Rows are points. Each table stands for the endless flat space through its points: a line for two points, a plane for three, and so on. The two share one point or none. Which?

First:
[[+0.17,-0.40,-0.11],
[+0.12,-0.15,-0.16]]
Second:
[[+0.21,-0.31,-0.22],
[+0.09,-0.29,-0.16]]
They share: no point

First:
[[-0.38,-0.08,-0.26,+0.30],
[-0.08,+0.05,-0.09,+0.01],
[-0.26,+0.05,-0.40,+0.34]]
Second:
[[-0.22,+0.03,-0.07,+0.14],
[-0.16,+0.09,-0.02,+0.09]]
They share: no point

First:
[[-0.02,-0.29,+0.15,+0.23,+0.14,+0.20],
[-0.03,+0.03,+0.18,+0.16,+0.24,+0.11],
[+0.19,-0.04,+0.20,+0.17,+0.42,+0.39]]
Second:
[[+0.12,+0.01,+0.27,+0.01,+0.27,+0.28],
[-0.03,-0.17,+0.09,+0.22,+0.21,+0.19]]
They share: no point

First:
[[-0.02,+0.25,+0.11,+0.25,-0.05,+0.19],
[-0.06,+0.21,+0.18,+0.31,-0.06,+0.25],
[+0.26,+0.21,+0.06,+0.03,+0.10,-0.15]]
Second:
[[+0.08,+0.13,-0.11,+0.09,-0.02,+0.28],
[+0.03,+0.40,+0.10,+0.26,+0.06,+0.13],
[+0.02,+0.34,+0.30,+0.33,+0.01,+0.07],
[+0.02,+0.42,+0.04,+0.31,+0.03,+0.17]]
They share: no point

First:
[[-0.17,+0.22,-0.06,+0.34,-0.32,+0.28,-0.15,-0.13],
[+0.07,+0.24,+0.02,+0.32,-0.08,+0.25,-0.11,-0.27],
[-0.27,+0.22,-0.06,+0.32,-0.42,+0.29,-0.17,-0.05]]
Second:
[[+0.25,+0.53,+0.14,+0.13,-0.37,+0.02,-0.23,-0.12],
[+0.10,+0.33,-0.06,+0.23,-0.30,+0.20,-0.34,-0.11],
[-0.41,+0.07,+0.04,+0.45,-0.11,+0.38,-0.15,-0.16]]
They share: no point

First:
[[-0.03,-0.38,+0.03,-0.60,+0.11,+0.16,+0.19,+0.30,-0.03],
[-0.03,-0.25,-0.02,-0.25,-0.08,+0.21,+0.04,+0.34,+0.28],
[-0.02,-0.20,-0.06,-0.43,-0.09,+0.28,+0.34,+0.32,-0.03],
[+0.04,-0.03,+0.13,+0.08,-0.46,+0.39,+0.01,+0.28,+0.39],
[-0.04,-0.27,-0.07,-0.32,-0.02,+0.19,+0.09,+0.36,+0.23]]
Second:
[[-0.04,-0.10,-0.07,-0.19,-0.16,+0.33,+0.08,+0.26,+0.28],
[-0.04,-0.40,+0.23,-0.19,-0.21,+0.18,+0.08,+0.26,+0.18]]
They share: [-0.04,-0.22,+0.05,-0.19,-0.18,+0.27,+0.08,+0.26,+0.24]

First:
[[-0.48,+0.14,+0.16,-0.16,+0.07,+0.11,+0.20,-0.25,+0.17,-0.17,-0.09],
[+0.03,-0.34,+0.29,+0.05,+0.32,+0.24,+0.24,-0.21,+0.25,+0.22,-0.03],
[-0.58,+0.22,+0.22,-0.17,+0.00,+0.11,+0.25,-0.29,+0.30,-0.22,-0.10],
[-0.39,+0.10,+0.11,-0.07,+0.08,-0.18,+0.10,-0.01,-0.01,-0.14,-0.13],
[-0.35,-0.07,+0.34,-0.30,+0.17,-0.04,+0.43,-0.04,-0.13,-0.12,+0.15]]
Second:
[[-0.15,-0.09,+0.22,-0.09,+0.32,+0.01,+0.29,-0.05,+0.19,+0.07,-0.14],
[-0.34,-0.04,+0.26,-0.02,+0.06,+0.13,+0.15,-0.29,+0.22,-0.02,-0.08],
[-0.35,-0.05,+0.42,-0.13,+0.16,-0.11,+0.13,-0.29,+0.07,+0.19,-0.38]]
They share: [-0.26,-0.06,+0.23,-0.04,+0.16,+0.10,+0.21,-0.19,+0.22,+0.00,-0.08]

First:
[[+0.25,-0.08,-0.22,-0.13,-0.03,+0.25,+0.11,+0.31,-0.17,-0.20,+0.24,+0.02],
[+0.29,-0.16,-0.32,-0.05,+0.03,+0.33,+0.15,+0.39,-0.11,-0.18,+0.36,-0.10]]
Second:
[[+0.10,+0.12,+0.03,-0.19,-0.15,+0.17,+0.24,+0.45,-0.30,-0.55,+0.21,+0.20],
[+0.38,-0.19,-0.07,+0.04,-0.03,+0.35,+0.00,+0.43,-0.02,-0.07,+0.24,+0.06],
[+0.14,+0.28,-0.37,-0.16,-0.31,+0.26,-0.01,+0.16,-0.18,-0.25,+0.03,-0.13],
[+0.22,+0.12,-0.32,-0.17,-0.25,+0.24,+0.00,+0.20,-0.25,-0.21,+0.03,-0.06],
[+0.28,-0.28,-0.02,-0.25,-0.27,+0.26,+0.09,+0.44,-0.54,-0.30,+0.21,+0.38],
[+0.12,+0.05,+0.11,-0.12,-0.05,+0.17,+0.21,+0.47,-0.23,-0.56,+0.30,+0.22]]
They share: no point

First:
[[-0.12,-0.08,-0.61,-0.34,-0.01,-0.16,+0.33,-0.32,-0.17,+0.13,+0.53,-0.06],
[+0.12,-0.10,-0.32,-0.39,+0.09,-0.17,+0.16,-0.26,-0.03,-0.02,+0.56,-0.01],
[-0.08,+0.14,-0.37,+0.00,-0.07,-0.38,-0.05,-0.18,-0.59,-0.19,-0.03,+0.34],
[+0.18,-0.33,-0.28,+0.06,-0.40,+0.06,+0.20,+0.01,-0.33,+0.25,+0.17,+0.24],
[-0.38,+0.12,-0.75,-0.16,-0.03,-0.38,+0.23,-0.32,-0.49,-0.01,+0.25,+0.12]]
Second:
[[-0.09,-0.45,-0.25,-0.07,+0.16,-0.39,-0.04,-0.26,-0.28,-0.10,+0.35,+0.01],
[+0.01,-0.36,-0.23,-0.10,+0.05,-0.33,-0.07,-0.17,-0.26,-0.14,+0.26,+0.14],
[+0.17,-0.09,-0.16,-0.10,-0.14,-0.19,-0.01,+0.02,-0.21,-0.18,+0.14,+0.37],
[+0.21,-0.15,+0.00,-0.02,-0.09,-0.14,+0.06,+0.09,-0.13,-0.25,+0.10,+0.36]]
They share: [+0.05,-0.09,-0.26,-0.10,-0.07,-0.26,+0.02,-0.09,-0.27,-0.09,+0.26,+0.26]

First:
[[+0.05,+0.32,+0.40,-0.36,+0.04,+0.40,+0.02,+0.05,+0.33,+0.03,-0.40,+0.26,-0.11,-0.28],
[+0.00,+0.27,+0.09,+0.10,+0.14,+0.18,+0.11,+0.23,-0.26,+0.30,-0.21,+0.12,+0.10,-0.06],
[-0.08,+0.31,+0.53,-0.64,+0.26,+0.28,-0.07,+0.07,+0.70,+0.06,-0.43,+0.06,-0.36,-0.42],
[-0.03,+0.09,+0.45,-0.41,+0.25,+0.17,+0.23,+0.16,+0.33,+0.18,-0.20,-0.13,-0.42,-0.37],
[-0.05,+0.25,-0.03,+0.00,+0.51,-0.02,+0.16,+0.50,-0.05,+0.56,-0.25,-0.12,+0.11,+0.07]]
Second:
[[-0.05,+0.48,+0.30,-0.21,+0.28,+0.38,+0.10,+0.35,+0.27,+0.43,-0.19,-0.29,-0.20,-0.18],
[+0.10,-0.03,+0.13,-0.30,+0.34,+0.03,+0.15,+0.14,+0.17,+0.20,-0.28,+0.28,-0.22,-0.17],
[+0.17,+0.15,+0.19,-0.19,+0.33,+0.31,+0.30,+0.27,+0.25,+0.46,-0.17,+0.09,-0.28,-0.33]]
They share: no point

First:
[[+0.17,+0.14,-0.04,+0.24,+0.47,+0.07,+0.05,+0.09,+0.25,-0.04,+0.14,+0.07,+0.09,+0.05,+0.19,+0.25,+0.09,+0.19],
[+0.10,+0.25,+0.16,+0.03,+0.38,-0.33,+0.15,-0.22,+0.26,-0.03,-0.09,+0.03,-0.03,-0.09,+0.31,+0.60,-0.11,-0.03],
[-0.16,+0.17,+0.35,-0.07,+0.46,-0.22,+0.14,-0.05,+0.11,+0.14,-0.23,+0.24,+0.38,-0.47,-0.06,+0.69,-0.16,+0.05],
[+0.30,+0.42,+0.22,+0.27,+0.26,+0.13,+0.29,+0.15,+0.26,-0.11,+0.35,+0.16,-0.03,+0.19,+0.32,+0.24,+0.14,+0.49],
[+0.17,+0.36,+0.22,+0.16,+0.38,-0.04,+0.24,+0.06,+0.27,-0.06,+0.07,+0.20,+0.09,+0.02,+0.21,+0.46,+0.03,+0.31],
[-0.22,+0.03,+0.45,-0.15,+0.25,-0.08,+0.05,-0.07,+0.00,+0.15,+0.03,+0.19,+0.28,-0.50,-0.20,+0.35,-0.16,+0.00]]
Second:
[[-0.15,+0.38,+0.34,+0.22,+0.06,+0.30,+0.00,-0.13,+0.30,+0.22,-0.03,+0.38,+0.11,-0.16,+0.16,+0.25,+0.13,+0.11],
[+0.33,-0.01,+0.22,+0.04,+0.50,-0.16,-0.04,+0.03,+0.06,-0.06,+0.17,-0.06,+0.09,-0.15,+0.02,+0.16,-0.01,+0.28],
[+0.27,+0.02,+0.26,+0.02,+0.42,-0.26,-0.02,+0.07,+0.12,-0.14,+0.29,-0.10,+0.11,-0.22,+0.04,+0.23,-0.15,+0.19],
[-0.16,+0.37,+0.00,+0.08,-0.12,+0.04,+0.25,-0.09,+0.29,+0.10,+0.15,+0.18,-0.21,-0.08,+0.18,+0.25,+0.01,+0.04]]
They share: no point

First:
[[-0.16,-0.02,+0.05,-0.16,+0.06,-0.36,-0.20,-0.41,-0.08,-0.08,+0.31,-0.03,+0.24,-0.01,-0.08,-0.59,+0.05,+0.04,-0.33,+0.00],
[-0.01,-0.23,-0.08,-0.03,-0.02,-0.21,-0.43,-0.28,-0.59,-0.24,-0.09,+0.00,+0.11,-0.12,+0.09,-0.48,-0.17,+0.04,-0.36,+0.07],
[-0.24,-0.09,+0.43,-0.50,-0.23,+0.06,-0.05,-0.06,+0.12,+0.27,+0.07,+0.11,+0.10,-0.29,-0.17,-0.16,-0.26,+0.31,-0.16,+0.34],
[+0.19,-0.16,+0.07,-0.51,-0.19,+0.16,-0.31,-0.34,+0.02,-0.06,+0.12,-0.12,+0.06,-0.07,+0.45,-0.15,-0.07,-0.05,-0.11,+0.08],
[+0.03,-0.20,-0.03,-0.15,-0.05,-0.37,-0.45,-0.43,-0.34,-0.14,+0.22,-0.05,-0.01,-0.08,+0.02,-0.60,-0.11,+0.14,-0.28,-0.15],
[+0.11,-0.38,+0.11,-0.37,-0.31,-0.25,-0.57,-0.37,-0.20,+0.02,+0.22,-0.01,-0.33,-0.20,+0.10,-0.42,-0.29,+0.30,-0.18,-0.21],
[-0.39,-0.21,+0.42,-0.56,-0.34,+0.00,-0.07,-0.19,+0.49,+0.34,+0.26,+0.14,+0.00,-0.15,-0.03,-0.16,-0.12,+0.11,-0.36,+0.27]]
Second:
[[+0.04,-0.28,+0.28,-0.31,+0.11,-0.07,-0.26,+0.04,-0.21,-0.03,-0.12,+0.04,+0.20,-0.08,+0.19,-0.29,-0.28,+0.41,+0.15,+0.17],
[-0.04,-0.24,+0.07,-0.34,-0.22,-0.33,-0.16,-0.10,-0.36,+0.22,-0.05,+0.03,+0.17,-0.23,+0.28,-0.43,-0.13,+0.25,+0.00,+0.09],
[+0.05,-0.07,+0.24,-0.23,-0.19,+0.01,-0.19,-0.12,-0.32,-0.09,+0.10,+0.19,+0.32,-0.17,+0.16,-0.46,+0.01,+0.00,-0.17,+0.14],
[-0.13,-0.07,+0.39,-0.23,+0.17,-0.13,-0.28,-0.18,-0.07,+0.03,-0.29,-0.43,+0.14,-0.37,-0.14,+0.16,-0.36,+0.49,-0.01,+0.56],
[-0.07,-0.10,+0.34,-0.19,+0.11,+0.16,-0.24,-0.02,-0.04,-0.31,+0.03,+0.17,+0.18,-0.06,-0.07,-0.15,-0.20,+0.16,-0.18,+0.19],
[+0.15,-0.05,+0.41,-0.45,+0.11,+0.03,-0.44,-0.02,-0.09,-0.23,-0.17,-0.01,+0.00,-0.25,+0.08,-0.22,-0.48,+0.51,+0.25,+0.18]]
They share: [-0.10,-0.09,+0.21,-0.25,-0.09,-0.08,-0.20,-0.12,-0.16,-0.07,+0.00,+0.06,+0.14,-0.21,+0.02,-0.22,-0.16,+0.16,-0.18,+0.18]

First:
[[-0.38,-0.10,+0.02,-0.37,-0.01,-0.32,+0.38,+0.22,-0.12,-0.10,+0.27,+0.01,-0.03,+0.01,-0.30,+0.34,+0.13,+0.11,+0.24,-0.24,+0.04,+0.06,-0.13,+0.28],
[-0.18,-0.15,+0.17,-0.17,+0.04,-0.12,+0.08,+0.27,-0.22,-0.15,+0.02,+0.21,-0.23,+0.16,-0.30,+0.34,-0.07,-0.14,-0.06,-0.04,-0.11,-0.19,+0.02,+0.13],
[-0.36,-0.04,+0.08,-0.37,+0.13,-0.32,+0.44,+0.22,-0.02,-0.02,+0.25,-0.09,-0.09,+0.11,-0.26,+0.26,+0.01,+0.23,+0.28,-0.20,-0.04,-0.04,-0.19,+0.36]]
Second:
[[-0.12,-0.18,+0.03,-0.10,-0.05,-0.12,+0.31,+0.35,+0.13,-0.35,+0.16,+0.06,-0.23,+0.27,-0.50,+0.26,+0.01,+0.22,+0.16,-0.02,-0.25,-0.26,+0.14,+0.45],
[-0.09,-0.49,+0.35,-0.10,+0.07,-0.29,+0.05,+0.25,+0.19,-0.44,-0.02,+0.21,+0.15,+0.50,-0.02,+0.23,-0.35,-0.04,-0.29,-0.14,-0.28,+0.32,+0.11,+0.06],
[-0.26,+0.03,+0.44,-0.59,+0.04,-0.30,+0.33,+0.27,-0.26,+0.07,+0.07,+0.11,+0.02,+0.16,-0.20,+0.38,-0.15,-0.28,-0.14,+0.02,-0.02,-0.11,-0.13,+0.18],
[-0.16,-0.08,+0.34,-0.46,-0.09,-0.26,+0.28,+0.35,-0.11,-0.15,+0.05,+0.16,+0.06,+0.25,-0.32,+0.40,-0.15,-0.20,-0.18,+0.00,-0.08,-0.06,-0.01,+0.24],
[-0.27,-0.09,+0.12,-0.16,+0.26,-0.18,+0.26,+0.20,-0.05,-0.03,+0.13,-0.02,-0.31,+0.19,-0.22,+0.19,-0.09,+0.19,+0.21,-0.10,-0.17,-0.23,-0.11,+0.28]]
They share: [-0.24,-0.07,+0.17,-0.25,+0.16,-0.20,+0.26,+0.25,-0.08,-0.05,+0.10,+0.03,-0.21,+0.20,-0.26,+0.26,-0.11,+0.08,+0.10,-0.08,-0.13,-0.19,-0.10,+0.27]

First:
[[-0.34,-0.19,+0.11,+0.40,-0.18,+0.33,-0.35,+0.38,+0.06,+0.25,-0.55,+0.20,-0.09,+0.15,-0.22,+0.02,-0.37,+0.03,-0.01,-0.05,+0.09,-0.36,-0.26,+0.13],
[+0.15,-0.08,+0.21,+0.12,-0.16,+0.12,-0.10,+0.05,+0.06,-0.22,-0.14,+0.19,-0.29,+0.07,-0.16,-0.38,-0.09,+0.26,+0.09,-0.26,-0.36,+0.09,-0.18,+0.13],
[-0.46,-0.13,+0.27,+0.44,-0.24,+0.37,-0.37,+0.26,+0.16,+0.41,-0.63,+0.30,-0.15,+0.17,-0.12,+0.02,-0.37,+0.17,+0.15,+0.09,+0.11,-0.32,-0.10,+0.15],
[+0.02,+0.13,+0.48,+0.15,-0.15,+0.20,+0.11,-0.15,+0.23,-0.01,-0.32,+0.31,-0.29,+0.28,+0.19,-0.26,-0.10,+0.26,+0.17,+0.09,+0.05,-0.17,+0.05,+0.23],
[-0.01,+0.21,+0.06,+0.24,+0.16,+0.29,+0.11,-0.08,+0.07,-0.10,-0.27,+0.19,-0.19,+0.51,+0.12,-0.13,-0.34,-0.01,+0.00,+0.29,+0.21,-0.34,+0.09,+0.18]]
Second:
[[-0.04,+0.13,+0.28,+0.11,-0.01,+0.18,-0.03,-0.04,+0.16,-0.06,-0.18,+0.16,-0.25,+0.19,-0.04,-0.13,-0.24,+0.12,+0.00,-0.01,-0.05,-0.14,-0.03,+0.23],
[-0.09,+0.20,+0.31,+0.05,+0.04,+0.12,-0.02,-0.10,+0.22,-0.06,-0.14,+0.10,-0.21,+0.19,-0.07,-0.06,-0.24,+0.07,-0.05,+0.00,-0.04,-0.18,-0.02,+0.28]]
They share: no point

First:
[[+0.09,+0.08,+0.36,-0.16,-0.39,+0.07,+0.10,-0.13,+0.18,+0.28,+0.00,+0.25,+0.00,+0.07,+0.30,+0.12,-0.08,+0.38,-0.02,+0.03,+0.16,+0.02,+0.27,+0.14],
[-0.20,+0.00,-0.01,+0.13,-0.08,+0.34,-0.06,+0.15,+0.01,-0.04,+0.20,-0.09,+0.03,+0.00,-0.14,+0.08,-0.12,-0.03,+0.21,-0.24,-0.38,-0.23,-0.26,-0.07],
[+0.00,+0.14,+0.09,-0.17,-0.24,+0.24,+0.12,+0.07,+0.11,-0.08,+0.10,-0.07,+0.03,+0.24,+0.06,+0.24,+0.06,+0.17,+0.15,-0.40,-0.12,-0.09,+0.12,-0.13],
[-0.06,+0.08,+0.09,-0.05,-0.22,+0.24,+0.04,+0.05,+0.09,+0.00,+0.12,-0.01,+0.01,+0.12,+0.02,+0.16,-0.04,+0.13,+0.15,-0.26,-0.18,-0.13,+0.00,-0.05]]
Second:
[[-0.05,+0.11,+0.23,-0.31,-0.17,-0.29,+0.30,+0.00,+0.15,+0.17,-0.07,-0.24,+0.11,+0.52,+0.19,+0.04,-0.29,+0.39,+0.25,-0.23,-0.30,+0.15,+0.19,-0.10],
[+0.37,-0.21,+0.09,-0.15,-0.26,+0.25,+0.24,-0.31,+0.32,+0.31,+0.10,-0.12,+0.20,+0.34,+0.44,+0.21,-0.22,+0.31,-0.05,-0.08,+0.02,-0.04,+0.23,+0.02],
[+0.01,+0.21,+0.33,-0.24,-0.68,+0.12,+0.46,-0.08,+0.29,+0.17,+0.23,-0.40,+0.12,-0.06,+0.27,+0.13,-0.32,+0.17,+0.00,-0.17,+0.04,-0.34,+0.54,-0.26],
[+0.19,-0.23,+0.02,-0.08,+0.06,+0.27,+0.00,-0.12,+0.12,+0.12,-0.06,+0.16,+0.14,+0.31,+0.21,+0.14,+0.12,+0.28,+0.05,-0.20,-0.09,+0.12,-0.07,+0.15],
[+0.01,-0.05,+0.26,-0.05,-0.15,+0.50,+0.16,-0.10,+0.18,-0.02,+0.16,+0.00,+0.09,-0.21,+0.19,+0.15,+0.11,-0.04,+0.22,-0.38,-0.01,-0.27,+0.06,+0.17],
[+0.17,-0.05,+0.26,-0.28,-0.38,+0.07,+0.34,-0.30,+0.38,+0.32,+0.18,-0.34,+0.24,+0.29,+0.43,+0.24,-0.44,+0.22,+0.13,-0.20,-0.07,-0.12,+0.37,+0.05]]
They share: no point

First:
[[+0.22,-0.01,-0.10,+0.03,+0.00,-0.12,-0.12,-0.27,-0.31,-0.17,-0.28,-0.45,-0.08,-0.05,-0.64,+0.15,-0.09,+0.15,-0.01,-0.19,-0.10,-0.24,-0.11,-0.29],
[+0.16,-0.05,+0.02,+0.33,+0.15,-0.09,+0.03,-0.41,-0.45,-0.11,-0.38,-0.75,+0.00,-0.02,-0.81,+0.41,+0.05,-0.24,+0.10,-0.22,-0.08,-0.26,+0.11,-0.21],
[-0.08,+0.08,-0.08,-0.03,-0.26,-0.12,+0.19,+0.11,-0.38,-0.48,-0.21,-0.63,-0.18,+0.08,-0.15,+0.36,+0.10,+0.07,+0.12,+0.02,+0.22,-0.31,-0.16,+0.30],
[+0.09,-0.07,-0.05,+0.32,+0.04,-0.19,-0.04,-0.01,-0.38,-0.36,-0.36,-0.60,-0.43,+0.15,-0.41,+0.31,+0.15,+0.07,+0.15,+0.00,+0.35,-0.32,+0.15,-0.02],
[-0.09,+0.18,-0.14,-0.38,-0.30,+0.08,+0.04,+0.42,-0.16,-0.55,+0.01,-0.05,-0.25,-0.21,+0.18,+0.02,+0.06,+0.46,+0.05,+0.11,+0.25,-0.10,-0.20,+0.19],
[+0.36,+0.29,-0.13,-0.27,-0.27,-0.30,-0.16,+0.00,-0.10,-0.14,-0.03,-0.24,+0.00,-0.03,-0.33,+0.00,-0.13,+0.28,-0.25,-0.31,-0.50,-0.10,-0.31,-0.35],
[+0.34,+0.02,-0.12,+0.07,+0.03,-0.23,-0.28,-0.11,-0.20,-0.18,-0.25,-0.27,-0.30,+0.01,-0.54,+0.02,-0.06,+0.32,-0.09,-0.17,-0.06,-0.19,-0.02,-0.44]]
Second:
[[+0.37,+0.37,-0.20,-0.32,-0.25,-0.03,-0.19,+0.03,-0.22,-0.55,+0.10,+0.04,-0.43,+0.12,-0.33,+0.08,+0.10,+0.33,+0.10,-0.04,+0.06,-0.20,-0.15,-0.09],
[-0.04,-0.13,-0.35,+0.00,+0.07,-0.15,-0.41,-0.14,-0.18,+0.20,-0.02,-0.55,+0.18,-0.56,-0.36,-0.61,+0.34,-0.10,+0.11,+0.06,-0.38,-0.02,-0.12,-0.25],
[+0.29,+0.42,-0.38,-0.46,-0.26,-0.13,-0.32,-0.03,-0.32,-0.19,+0.10,-0.33,-0.16,-0.09,-0.28,-0.17,+0.34,+0.05,+0.31,+0.05,-0.16,-0.36,-0.15,-0.03],
[+0.33,+0.24,+0.20,-0.15,-0.11,+0.07,+0.17,+0.15,-0.20,-0.62,-0.07,+0.12,-0.30,+0.02,-0.21,+0.47,-0.33,+0.65,+0.05,-0.32,+0.24,+0.01,-0.34,+0.07],
[+0.21,+0.00,-0.06,-0.45,-0.27,-0.22,-0.28,-0.15,-0.13,-0.13,+0.10,+0.13,-0.40,+0.04,-0.11,-0.29,+0.15,-0.09,+0.09,+0.09,+0.04,-0.37,-0.25,-0.02],
[-0.14,+0.09,-0.23,-0.26,-0.30,+0.33,-0.17,+0.30,-0.28,-0.70,-0.21,-0.01,-0.34,+0.29,-0.36,+0.31,-0.28,+0.58,-0.20,-0.38,+0.00,-0.16,+0.23,-0.56],
[-0.07,+0.19,-0.09,-0.21,-0.23,+0.11,+0.12,+0.26,-0.22,-0.04,-0.37,-0.57,+0.30,-0.32,-0.14,+0.32,-0.36,+0.48,+0.14,-0.43,-0.11,-0.24,-0.07,-0.19]]
They share: [+0.12,+0.12,-0.12,-0.21,-0.16,-0.02,-0.12,+0.05,-0.19,-0.22,-0.08,-0.20,-0.10,-0.15,-0.24,+0.00,-0.04,+0.27,+0.08,-0.15,-0.05,-0.16,-0.15,-0.14]
